Rows are points. Each copy is the shape, with its points in the same order, stretched, turned, moved and blurred by noise. Some copies are also mirrored. Which?

Shape, 7 rows:
[[-0.26  0.24]
 [ 0.00 -0.16]
 [-0.08 -0.22]
 [-0.23 -0.02]
 [-0.17  0.96]
 [-0.29 -0.11]
 [-0.10  0.15]]
Copy 1 (7 x 2):
[[-0.38 -0.07]
 [-0.04  0.18]
 [-0.10  0.24]
 [-0.30  0.13]
 [-0.45 -0.65]
 [-0.32  0.22]
 [-0.20 -0.04]]
Copy 1 is: mirrored
Copy 2:
[[-0.07 -0.46]
 [-0.18 -0.05]
 [-0.33 -0.01]
 [-0.23 -0.27]
 [ 0.65 -0.85]
 [-0.37 -0.28]
 [ 0.00 -0.26]]
Copy 2 is: mirrored
Copy 3, 7 rows:
[[-0.06  0.45]
 [ 0.13  0.09]
 [ 0.20  0.14]
 [ 0.11  0.34]
 [-0.60  0.64]
 [ 0.20  0.35]
 [-0.06  0.29]]
Copy 3 is: mirrored

Shape, 10 rows:
[[-0.60 -0.47 -0.65 -0.06]
 [-0.07  0.05 -0.62  0.48]
 [ 0.15 -0.16  0.04 -0.13]
 [ 0.04 -0.39 -0.40 -0.38]
 [ 0.19 -0.27  0.06  0.13]
 [-0.11  0.15  0.18  0.32]
 [ 0.01 -0.42 -0.17 -0.41]
 [ 0.41 -0.11 -0.16 -0.36]
 [-0.55 -0.46  0.23 -0.32]
 [ 0.14 -0.09 -0.11  0.22]]
Copy 1 (10 x 4):
[[ 0.04 -0.48 -0.31  0.91]
 [ 0.47  0.33 -0.33  0.41]
 [ 0.01  0.04  0.05 -0.25]
 [ 0.05 -0.43 -0.33 -0.02]
 [ 0.19  0.11  0.28 -0.19]
 [ 0.01  0.50  0.27  0.08]
 [-0.04 -0.43 -0.11 -0.06]
 [ 0.11 -0.06 -0.31 -0.53]
 [-0.42 -0.38  0.40  0.43]
 [ 0.25  0.24  0.06 -0.07]]
Copy 1 is: only turned
Copy 2 (10 x 4):
[[-0.16 -0.80 -0.35 -0.37]
 [-0.34 -0.03 -0.56  0.16]
 [ 0.17 -0.12  0.20  0.14]
 [ 0.36 -0.51 -0.11  0.08]
 [ 0.01 -0.08  0.26  0.25]
 [-0.28  0.28  0.16 -0.06]
 [ 0.30 -0.53  0.11 -0.03]
 [ 0.48 -0.10  0.00  0.33]
 [ 0.02 -0.56  0.43 -0.55]
 [-0.17  0.06  0.07  0.23]]
Copy 2 is: only turned
Copy 3, 10 rows:
[[ 0.31  0.65  0.84 -0.03]
 [ 0.38  0.34  0.00  0.54]
 [ 0.04 -0.19  0.19 -0.31]
 [ 0.36 -0.03  0.66 -0.28]
 [-0.12 -0.21  0.17 -0.14]
 [-0.19  0.17 -0.44  0.00]
 [ 0.21 -0.12  0.62 -0.48]
 [ 0.48 -0.43  0.15 -0.34]
 [-0.25  0.32  0.60 -0.67]
 [ 0.07 -0.09 -0.06  0.10]]
Copy 3 is: mirrored
Copy 4 (10 x 4):
[[ 0.14  0.12 -0.95  0.24]
 [ 0.50  0.49 -0.25  0.28]
 [-0.03 -0.15 -0.15 -0.25]
 [ 0.04  0.07 -0.61 -0.30]
 [ 0.28 -0.19 -0.09 -0.21]
 [-0.01 -0.07  0.08  0.23]
 [-0.07 -0.15 -0.55 -0.31]
 [-0.07  0.09 -0.19 -0.44]
 [-0.40 -0.55 -0.60  0.08]
 [ 0.29  0.03 -0.09 -0.03]]
Copy 4 is: only turned

Shape, 12 rows:
[[ 0.06 -0.42  0.19  0.66  0.13  0.24  0.35 -0.01]
 [-0.28 -0.38  0.10  0.75 -0.36 -0.54  0.02  0.65]
 [-0.44  0.26  0.09  0.44 -0.09  0.38  0.17 -0.13]
 [ 0.53 -0.17 -0.28 -0.18 -0.15  0.40 -0.12 -0.17]
 [ 0.19 -0.09  0.12 -0.08  0.45  0.16 -0.08  0.02]
 [ 0.09  0.29  0.15  0.43 -0.12  0.02  0.16  0.03]
 [-0.29  0.11  0.28 -0.02 -0.28  0.43 -0.10 -0.12]
 [-0.25  0.10 -0.04  0.42 -0.15  0.00  0.27  0.02]
 [ 0.43 -0.37 -0.28 -0.22  0.39  0.10 -0.35  0.04]
 [ 0.40 -0.15 -0.05  0.17  0.18  0.25 -0.95 -0.14]
 [-0.02 -0.17 -0.37 -0.15  0.17 -0.19 -0.68 -0.36]
 [ 0.37 -0.14  0.09 -0.41  0.17  0.02 -0.17 -0.63]]
Copy 1, 12 rows:
[[-0.21  0.50 -0.03 -0.07  0.15  0.40  0.05  0.49]
 [-0.01  0.29 -0.14  0.55 -0.47  0.01 -1.04  0.13]
 [ 0.28  0.36  0.26 -0.10 -0.47  0.12  0.45  0.39]
 [ 0.24 -0.45 -0.07 -0.18  0.48  0.36 -0.06 -0.05]
 [ 0.00  0.15  0.15 -0.30  0.53 -0.13 -0.02 -0.14]
 [-0.03  0.19 -0.13 -0.27 -0.25  0.14 -0.04  0.26]
 [ 0.32 -0.18  0.32  0.04 -0.14 -0.10  0.23  0.41]
 [-0.02  0.20  0.02  0.07 -0.41  0.18  0.11  0.16]
 [ 0.14 -0.20  0.09 -0.14  0.85  0.04 -0.43 -0.51]
 [ 0.56 -0.30  0.46 -0.60  0.70  0.09 -0.85 -0.23]
 [ 0.22 -0.39  0.56 -0.22  0.42  0.10 -0.45 -0.73]
 [-0.38 -0.44  0.26 -0.48  0.66  0.23  0.21 -0.10]]
Copy 1 is: mirrored
Copy 2 (12 x 8):
[[ 0.16 -0.03 -0.86  0.32 -0.20  0.09  0.29  0.07]
 [-0.42 -0.44 -0.88 -0.49  0.42 -0.25  0.24 -0.19]
 [ 0.08 -0.22 -0.16  0.36  0.02  0.42  0.84  0.16]
 [ 0.11  0.44  0.06  0.19 -0.41 -0.56  0.15 -0.28]
 [ 0.18  0.13 -0.17  0.04 -0.13 -0.17 -0.33  0.36]
 [ 0.03  0.01 -0.13  0.36  0.37 -0.09  0.42  0.16]
 [ 0.28 -0.39  0.14  0.09 -0.23  0.14  0.58 -0.19]
 [-0.17 -0.05 -0.24  0.20  0.20  0.16  0.45  0.01]
 [ 0.02  0.48 -0.15 -0.23 -0.32 -0.64 -0.38  0.13]
 [ 0.43  0.27 -0.16 -0.59 -0.08 -0.82  0.46  0.36]
 [ 0.09  0.37  0.15 -0.72  0.05 -0.30  0.04  0.09]
 [ 0.53  0.34  0.28 -0.03 -0.07 -0.06 -0.32 -0.20]]
Copy 2 is: mirrored
Copy 3 (12 x 8):
[[ 0.16 -0.29 -0.26  0.01  0.02  0.29  0.25 -0.52]
 [ 0.30  0.02  0.63  0.39  0.33  0.66 -0.25 -0.03]
 [-0.35  0.01 -0.50  0.01  0.28  0.72  0.14 -0.16]
 [ 0.31 -0.01 -0.54  0.08 -0.16 -0.40  0.33  0.09]
 [-0.06 -0.29 -0.45 -0.28 -0.25 -0.13 -0.20 -0.25]
 [-0.19  0.06 -0.07 -0.14  0.23  0.15  0.09 -0.23]
 [-0.17  0.21 -0.56  0.29  0.04  0.54 -0.10 -0.09]
 [-0.24 -0.03  0.00  0.07  0.23  0.40  0.19 -0.09]
 [ 0.28 -0.41 -0.46 -0.15 -0.29 -0.44 -0.14  0.03]
 [ 0.28 -0.31 -0.85 -0.16  0.22 -0.20 -0.48 -0.10]
 [-0.19 -0.45 -0.41  0.06  0.11 -0.23 -0.43  0.20]
 [-0.30 -0.27 -0.42  0.03 -0.30 -0.68 -0.10 -0.25]]
Copy 3 is: only turned
